Each row is a point. Two turns around zero, p and q, are shown by what they do to some points. Where does a point land after both, in the order given? Backwards means that the second turn is done in reverse. Each puzzle has new turns, and all numbers are rounded.

Turn p:
[-45  23] -> [-26  43]
[10 10] -> [14  3]
[ 35 -33] -> [ 13 -46]
Turn q:
[ 8 33] -> [33  8]
[ 38 -33] -> [-12 -49]
[-37 -35] -> [-48  17]
[12 41] -> [42  8]
[-20  -7] -> [-15  15]
Where do these land?
p, then q: [-22  43] -> [45 18]
q, then p: [-21  22] -> [24 19]
p, then q: [ 28 -18] -> [-20 -26]
q, then p: [ 15 -47] -> [-48 -11]

Turn p:
[-1 18  8] -> [-18   7  -5]
[-48 -14  12] -> [-16 -36  32]
[ 23 -17   1] -> [23 17  4]
[ 26  13 -21] -> [ 11  13 -31]
Turn q:
[15 10 20] -> [-1 23 14]
[  5 -25 -39] -> [ 17 -17 -40]
[-10  -5  -8] -> [  0 -13  -4]
[13 35 22] -> [-24  31  19]
[-20 -15  36] -> [ 16 -11  39]
[ -3  -1 -31] -> [ -6 -13 -28]
Where do these land?
p, then q: [ 1 16  6] -> [-12 -12   1]
p, then q: [-40  -4 -32] -> [ 46 -20 -12]
q, then p: [27  2  6] -> [-15   9 -22]
p, then q backwards: [ 40 -12  12] -> [38 -7 20]
p, then q: [-28  -1   9] -> [ 16 -16  19]

Turn p:
[11 44 -8 46 10 39] -> [19 46 13 -1 -7 56]
[-35  19 -17  17 -22  -4] -> [-22  32  -2   7 -33  -5]
[ 26  35 -23 -32   9 -14] -> [  5   4 -23 -56   6   1]
[ -9 -21   4  17  10  22] -> [-7 -8 10 28  4 20]
[ -9  -7   3   4   8 -27] -> [ -3   5 -18  12   9 -19]
[-20 -18  29 -19  -7 -13] -> [-13 -12  16  11  11 -36]
[ 42 -38  11  -8 -45 -11] -> [ 44 -47   8   3 -25 -26]
[ -6 -13   1 -24  37   9] -> [-23 -19  -4  -4  35  10]
Turn q:
[13 17 -3 24 16 43] -> [ 21 -11  16  20  -4  44]
[ 10  16  24  10  17 -35] -> [ 13  18 -15   2  42  -9]
[ 26   9  26 -28 -41 -12] -> [ 25  24   8  13 -16 -49]
[-21   7 -48   9  14   1] -> [-35  -9 -26   5 -10  32]
[-23 -10  22  32   4 -10] -> [-17   7  24 -13  34   7]
[ 31 -22  13 -13 -21   0] -> [ 17 -16  13   8  -8 -37]
[-36 -17 -34 -33  11  12] -> [-25 -13 -21 -36 -37  13]
Where do these land?
q, then p: [ -4 -27 -23 -13   2 -33] -> [-32  -9 -32   8  -9 -17]
p, then q: [-24  -1  -5  -1  -7  19] -> [ -9  18  22 -12  -2   5]
q, then p: [ 36 -22  37  15 -16   4] -> [ 39  -4  -8  20  36 -20]
p, then q: [  8  11   3 -25 -11  40] -> [ 26   5  21 -32 -14 -14]
q, then p backwards: [ 20  46  -3  15 -24 -14] -> [-23  -1  15  50   9 -15]
q, then p: [-36  15  21 -23  35 -33] -> [-29  -1 -17 -57  14  13]
p, then q: [ -1 -23 -31  32  21  16] -> [-16 -22  27  18 -16  34]

Turn p:
[  1 -21 -10 -11  18 -24 -13   0] -> [-14 -22 -16 -16 -14  -9 -16  -2]
[-12 -25  -7 -14  -4  16 -17 -11] -> [  2 -30  19 -11   8   9 -13  -2]
[  7  20  15 -18   0  13  28  -7] -> [ 17  28   9 -13  16 -15  11  10]
[  1  14   9 -10  -3 -25 -20 -14] -> [ -8  17 -12  -8  -1   7 -31  -7]
[ 14   7  -9   1 -11  13   7  19] -> [ 8  4  6 13 -9  3 12 23]
[ 14  37  -2  13 -11   8   3 -48] -> [ 43  36   5   2  -3  11 -12 -29]
[-19  11  -2   8  -2   0  30  22] -> [-12  13  -4  -2   4   5  39   6]
[-15 -19   0  14  25  -1 -20  23] -> [-19 -34 -22  14  10   0   4  -1]
[  9 -26   6  17 -12   0   1  17] -> [-18 -13  15  23 -12 -11   6   2]
Turn q:
[ 17 -13 -10   5  10  15  10  -6] -> [14 -7 -5  2 25  3  5 10]
[ 14  17  -3 -11  15  33  24  19] -> [30 21 -4  4  1 -7 12 36]
[ -6 -16  -1   6  -4 -11 -22  25] -> [-18 -29   8  -5 -14 -12  -1   6]
[-19 -18  -8  10  -6 -12  12  24] -> [-32  -9  -7  -3  -3  -6  19  13]
[ 20  -2  -1 -11 -26 -14  14 -27] -> [ 13   2 -13   7   6  11  19 -38]
[  1  18   3  -6  15 -24   2   0] -> [ -3  15  -8   2  -4 -24 -12 -11]
[  1  13  35 -15  29  18 -16 -17] -> [ 24  23  35 -17   5  -5 -26  -2]
[-27 -15 -18   4 -19   6 -28 -20] -> [-17 -22  -5 -16  -6  38 -17  -8]
[ -1  15   2  18 -16 -12   4   3] -> [-12   4  -2  25 -10   2   2  -7]
Where do these land?
q, then p: [-22  -2 -20  -6 -21  -4  -4  -5] -> [ 11 -13  21 -12   2  22   9   4]
p, then q backwards: [21  2 15  0 23  2 22 27] -> [ 14   3  -8   1  17 -10  27  32]
p, then q backwards: [-11  14 -19   1  29   4  -8 -15] -> [ 14  -7 -27 -22  -7   3  -2 -18]
p, then q backwards: [37  2 -9 26  8 -4  3  1] -> [ 23  32  -4  -4 -12 -11  -1  19]
p, then q backwards: [ -3 -27 -11   0 -20  15   5  -9] -> [  4 -15  26   2 -12   7 -21   6]
q, then p backwards: [ 11   4  17   8  -2  12  36 -15] -> [ -9  27  17  15 -11  21  17   2]
p, then q backwards: [  2  -5  -6 -29   3  -1   8  16] -> [-13 -13  -6  -7  15  13   0  21]
q, then p: [ 10 -12   8 -11  -6 -43 -40  15] -> [-29  -6  27 -22 -16  -1 -30 -30]
q, then p: [ -9  -1  22  27  -7  -4  -9 -14] -> [ -2  -1   2  13  30   1  -3 -23]
q, then p: [-20   3 -23   2  -2  -3 -13  -1] -> [ -1 -20   8  -3   1  24  -2   8]
p, then q: [-16  21  26 -17  -6  24   1   0] -> [ 13  19  11  -2   7 -27 -20  21]

Turn p:
[ -5  27  -9   6 -15  -7  -4 -39  12 -27  10] -> [ -4  49 -10  11   1   3  -9   4   0 -24  19]
[  7  21 -25   5  -6 -17  18  20  11 -12  21] -> [ 15  14 -29  -7   8  22   5  15 -17  17  15]
[  0 -20  -1 -23  -8   8  12   3  -1 -12   1] -> [ -2  -2  -3 -27   2 -11  18  -2  14  -1   4]
[-24  24 -17   1  -8 -13  17  -2 -15 -28   6] -> [-17  23 -17 -13  -6  25   6  25 -13 -16   5]
[-23  -2 -15   4  -8 -16   4 -13   4   0  23] -> [-17  17  -7  -3 -17   0   0   2 -16   7  24]
[ -8 -17   7  -2  14  13 -18   5   3 -13  -9] -> [ -2 -20   8  -4  -3  -7 -12   8  22 -10   6]
[  8 -16  -5  12  -2  -1  -5  -4 -15 -11 -18] -> [  3 -14 -13   1 -11  -3  -1  -9   4 -23  -8]
[ 10 -21  34   9   1   9  -4  12 -13  -6  -3] -> [  8 -32  21  -2  10  -1  11 -10   1 -20   2]
[  6 -11  22  -2 -22  21 -19  11  11  13 -22] -> [ 31  -9  31   1 -10 -18   3  -3  12  -4 -14]
[  1 -13  19 -12   9 -11  -6  -2   7   6 -24] -> [ -4 -15   6  11   5 -29   6   9   6  -4 -12]
[ 25  27  -5  -1   9   3 -16   7 -10  43  22] -> [  8   4  10   5  19  10 -31 -23 -24  33 -19]
[ 4  0 -2  4 36 11 23  1  6 48 -6] -> [-19 -15   3  27   4   9   6 -16  11  45 -23]
Turn q:
[  0   9  -4   4  19  -6 -12 -20  21 -10 -28] -> [  2   2  11  28  21  15   2   4   0 -18 -22]
[  9   8 -11  15  11  27  25  19   0 -10   1] -> [  3 -11 -15   1 -21  22  22  11   0 -12  20]
[ 16  -2 -24 -22 -16   6 -24 -19  20  20  14] -> [ -3   7 -12  12   5  -1  -9 -45  27  13 -13]
[  4  14  -3  11  24 -10  27 -21 -24  13  15] -> [-11  20  16   2   0  13  29   3 -21  25  16]
[-19  11   7 -16  18   2  -3 -17   8   1   4] -> [ -5  -2  20  -1  20  -3  20   0  14   1 -10]
[ -4 -11  -2 -30 -12  -9  -6  26  -1  -7  -6] -> [ -3  -3 -24 -25   1 -17  -9   3   5  -8 -20]
[-21 -35   6  -1 -15 -10 -18  21  -8  14   1] -> [ -7 -19 -14 -13  12 -27 -33   9  -1  14   5]
[ 26  16  -3  20  16  -1 -11  27   7 -18  13] -> [ 24  15 -13 -11   5  31  -5   3   2 -20  21]
[ -5 -22  11 -21 -17  31  -3 -20 -20   9 -12] -> [  3 -37  10   0 -18 -16   1 -15  -4  23 -23]
[ -1  24  19   3   2 -11   4   6   8  15 -14] -> [ 8 20 10  7 -3  0  0 27 13  4 -8]
[ 20   0   3  17  -6 -17  15   3  15 -10  18] -> [ 12  26  -7   7  -5  -7   1  -6 -10 -16  24]
[-26 -11   0  19 -23   0   6  -5 -26 -18  -4] -> [-23 -19  20  -8 -16  -9 -17   5 -23  -8  10]
Where do these land?
p, then q: [-23   2  20   8  -2  24  13  32  14  -9  -3] -> [ 32 -12 -19  -2 -19 -22  12  12  12  -1  16]
p, then q: [-23  25 -24   6  32 -19  -4  -5   3 -13  19] -> [-22 -21  -2 -22  11  23 -16   4  31   6  21]
q, then p backwards: [ 24  23  -4  12  -3  -6 -15  -4 -13   4  14] -> [  0  19 -14   9 -14  23  -2  -4   1   5  23]
q, then p: [  6  18  15 -23 -17   1   4  16   6 -24   3] -> [ 17  20 -13 -13  16 -17  12  18   6 -13  -5]
q, then p backwards: [  9 -13  -5  14  -4  -8  18  16  15  -7 -24] -> [ -3   8  -9  18   0 -30  -6  -5   3 -15 -18]
p, then q: [-23 -10   5 -12 -11  21 -22   9  24   5  18] -> [ 26  20   3 -14   3 -27  -9  -5  23  11   3]
p, then q: [-10 -23   6  17  -5   9 -29 -23 -20   7 -19] -> [  2  -5  24   5   0 -22 -30 -12 -16 -26  -9]
p, then q: [ -8  12 -22 -27 -12  -4 -22   8 -24  12   9] -> [ -6   0   3 -23   3   3 -14   1  11  16 -42]
p, then q: [ -7  -3 -20  -5   4  14   7 -18   2  14  -7] -> [-15   5  10  20  -5  -6  -8   1  20  -2  -8]
p, then q: [ 24 -16  14  -3  28  -7  16  -6  -6 -13  -9] -> [-14 -10 -10  19  27   0  19   2 -19 -12  10]
q, then p: [ 16 -18  -2  22  -1 -10  24 -10 -19  -7  -4] -> [ -9  -2   2 -16  -7  21  -2 -19 -27 -14 -10]
p, then q backwards: [ 17   5  16  -8 -10 -16  11 -15  18  32   2] -> [ 10 -15  11 -10   7 -18  13 -35   6  17   5]

Turn p:
[-19  -9 -26 -20  23   7  27 -27  -7 -10  -2  16   5   6] -> [  2  12  21   2  27  36  11   5  10  -6 -30   2 -17   0]
[-19  14 -13   8   4  22   8  -6   0  25  10 -12  13  14] -> [ -3  15   4  10 -10  11  20  20  18  23   4  17  -2  -9]
[-10  -8   3  15  23 -11  14  -8   5   0  21  -9  24  12] -> [-22   1  -5  36   9   9   0   7  13  14  -8 -10  -4  -3]
[ -2   8 -17  12   9 -10  29  -3   2  29  -9  23   9  28] -> [ -4  25  -1  20  10  -8  22  28  16 -14 -20  16   8  14]
[  9  18  -4  12  10  -6   2  19 -37  -9  17 -16 -25   7] -> [ -4 -14   3  15 -23   4   5   2 -40  11  -2  13  -7  28]
[  5  -4  26   5 -32  11  -3  -4   8 -31 -17  -2   0  -7] -> [ 20  -3 -13  -4  -9  -1 -14 -38  10 -18  22  -5  -4  -4]
[ -8  13 -32   9  22   4 -17  -8   6   7  -5  30  12  29] -> [-19  12  12 -14  -8   4  17  21  34   1 -25  -4   2  27]
[-11   2  28 -17 -28  -1 -17  33  26 -18   0  18 -17 -15] -> [  5 -11  21 -18  -1 -12 -35 -17   1 -21  38  -2  28   0]
[ 33  -3  27  -8 -22   9 -14  -2  16  -8  17  10 -18 -30] -> [ 12 -14 -24 -27  10 -10 -43 -19  -9   6  14  11  11  -1]
[ -3   8   1  15 -25 -15  -9  13  14  -5  -2  -4  12 -22] -> [ -8  14 -16  -4 -13  -3 -12   0  -5 -11  27 -18  12  -7]
[ 12 -18  22  -7 -22   1  -9  10 -23 -10   7  -3  -4 -48] -> [ 19  -9 -13 -11  -9   5 -30 -24 -37   1   1  -9  16 -25]
[ 21 -33  24 -12 -24   3 -12  16 -18  -5  11 -19  10 -10] -> [  6 -20 -13   2   0 -11  -1 -41 -23  15   3  -6  24 -24]
[ -1   6   6  -5  34   7  10  -4  -1   8 -21 -11  22   0] -> [ 20 -14   0  16   5   5  16  24  15   6  -9 -18  -9  -7]
[-11  -4   5   5  13 -13 -12 -18 -26  12  -5 -11 -33   8] -> [ -2   0  19   3 -14 -22  -2   2 -20   7 -21   9 -33  -2]
[  4  -7 -30   6   9   7  -1   5  30   7 -15   1 -20   9] -> [-21 -12  -1 -22   6  -2  16  19  13 -23   4  16 -10   0]
[ -1  18 -18 -18   7 -15   3 -16   3   8  -4 -13   9  18] -> [ -2  16   7  -1  19  -4  25  12   1  13   4 -11 -16  12]
Turn q:
[-10   3 -21  -2  12 -15 -17 -13   8  14  25 -11 -25   9] -> [-10  11  15 -17  15  -6  16 -19 -12   1  22  -9 -19  21]
[ 14   0 -14 -12  29   2  25   7  21   0 -26  16 -18 -18] -> [  2   8  16  -8  -6   7  43  -7   3   5 -24  15  12 -28]
[  2  17  22  14  15  -7 -16 -26  -5  -1 -23 -23   3  22] -> [ 28   5  29  20   2  -5 -28 -17 -19 -10  -1 -11  -9  -5]
[  6   4  26 -30  -1  11   3   7   8   9 -16  13  21  -7] -> [-14  -2   9  16 -33   8  -9  18   2  13 -17   7   1 -14]
[ -2 -24  27   4   8  12   4  26  -4 -25  26 -10  21   0] -> [ -6 -12   1  -9  -5  16 -21  32  17 -22  26  -1  25  -7]
[-11 -14   6  11  25   9 -20  17   9 -21  14  25  -8  19] -> [ 12  25  17 -12   6   1   2  25  26 -13  23  18  -3   4]
[-22  -4  13  14 -19   4  -5 -11 -20   2 -17   5  15  14] -> [ 14  -6 -10  25   4  -1 -25   6  -1 -11 -12  11  -8  21]
[ 12 -19 -12  18 -20  15 -10 -20  19  -1  25  -2   0  31] -> [ 23 -20   7  -8  11 -20   1  10  15  22  24 -14  -2  30]
[-13  23 -14 -15  14  20   9   3  -1 -21  17  12 -17 -21] -> [-21   8  -3  -9  13  23  11 -19  32   5   5  10 -11 -19]
[  2  19 -24  19 -16 -15  31 -17  15   2 -15  -3  19  -8] -> [  9  -1 -12   9  10  -2   7 -27   2  15 -33 -19  29  13]
[ 21   2  -4 -24   2 -13 -18 -15 -16   9  27   9   2  -6] -> [-23   4  -5   1 -16 -18  -3 -15 -10  19  32   9  -5  -1]
[  6  14 -17   7   8  13  -2  19  -5  21 -23 -11  -8 -14] -> [  7  10 -14  10   9  16  22   4 -20   2 -11 -12 -12 -21]
[ 12 -12   9   6  10   3 -21  14 -10 -24 -16  -8 -31  10] -> [ 22   2   8 -20  13 -13  -7  13  -7 -18   9  13 -17 -29]
[-23  11 -11 -27 -17 -33  22  16  -8  12  19   9  15  12] -> [-27  13 -20 -23 -19  18 -12 -11 -10   9 -13   9  10  36]
[-11 -19  -7 -18  -6  14 -15  20  -8   9 -21 -20  19 -17] -> [-21 -10  -7  14  16  14  -4  34 -26   4 -10   4  -1 -11]
[ 16  -6  15  17 -17 -29  30 -17 -27  18   1  -6 -24 -11] -> [  8 -26 -25  -4 -23 -22   9 -35 -18 -30  -5  -3   3   5]
[  2   6   7  16 -27   8  -1 -10  23  -2   3   5  18 -17] -> [ -6  -8  -7  17   1 -17  -4   7  25   8 -14 -26   8   5]
Where do these land?
q, then p: [-14 -21 -29  18  30   7   8  22   3  15  -1 -15 -29   3] -> [ 25 -26   4  25  22  36   6   0  -9   1 -10  18   1  18]
q, then p: [ -3 -10  15 -18 -17  -2  -5   8  21 -18 -16  17  -2  17] -> [ 10  -6  14 -14   4 -32  -2   2   2 -19  11 -10  22   2]
q, then p: [ -1  -6   6  14  -3  -3   5  -9  -6  13 -12  -1  25   7] -> [ -6   1 -19   8 -19  -7  15 -10   6  -1  -8  -5   5   7]
p, then q: [-10   9 -23  -1 -22  15  35  22  13 -11 -14  10 -20   1] -> [  5   1  -5 -10  -7  11 -14   0  51  11  16  20  11 -11]
q, then p: [-43   2   3 -21 -20  43  21   2   6 -17  -2  23  -6  16] -> [ -2 -27  16 -28   6 -14   0   6  45 -30   2  31   8  -7]
q, then p backwards: [ 27   1   6 -14  11  -4 -19 -19  -9  23  -7   4  10 -21] -> [-14  -9  15  15  -9 -17  -1  13 -16  15  11 -34  -2   8]
p, then q: [ 10   4  25  14  -7  -8 -17 -12  -2  24  12 -20  -6 -13] -> [-18  17 -23  -1   3 -22  13  -8 -25  -2   3  -7 -10  12]
p, then q: [ 16  15  10   1  -1 -21 -14 -16  -1  16  12  13  17  10] -> [  7  26   7  -2  -2   5  -2  -9 -31   9  -9 -16  -1  14]
q, then p backwards: [-23  -8  -8  -2  20  -3  45  13 -17  -9   4  -7 -36  -2] -> [ 12 -24 -37  -9 -15  32  13   6   2 -27 -18  11 -15   0]
p, then q backwards: [  7   4  29  -3 -19  14  -1 -10   2 -24 -19  22  13   8] -> [ -1  22   8  34  -3  -5  19 -18  -4 -17   9   9  -5  18]
q, then p: [  3  14  11  -1   9 -10  -9  -8  15  -9  -5 -10  25 -20] -> [  3   6  -5  11 -23  -4  -8   7   7  10  14 -26  -8 -15]
p, then q: [-30 -18 -38  14  12 -19   4  13  -4   8  14  -2 -28 -15] -> [-15   4 -21   6   9  23 -22  12  19 -35 -15  23 -23  -7]
p, then q: [ 16  -2  -1  -7 -10 -14 -26   7 -22   3   1 -18  21  -5] -> [ -9 -20 -13   8   0   9  -4 -19 -34   4  -2  -7   8  11]
p, then q: [  5 -31 -33  27  27  -4  11  26  -6   8  40  -7 -18 -21] -> [ -8   3 -30  26  30  25   2  33   6 -24 -12  39 -11  13]
q, then p: [ 23  -3  -1  -9  -5  -5 -11 -32   8   2   9 -19  15   9] -> [-12   7  -4  16  -3 -28  -5  -6  -9  25 -13  -6   0 -20]
p, then q: [ 12  25  20 -13   4   2 -11   5   3   5   2  -3  18  12] -> [  8   1   5  -7 -17  -2   6   4 -20   9  12 -21  13  16]
q, then p backwards: [  4  24   6   2 -10  13 -15 -13  -3 -28 -17  13   1  15] -> [ -9  -1  35  -3   1  12   3 -33   4   9   5   9  -1  -3]
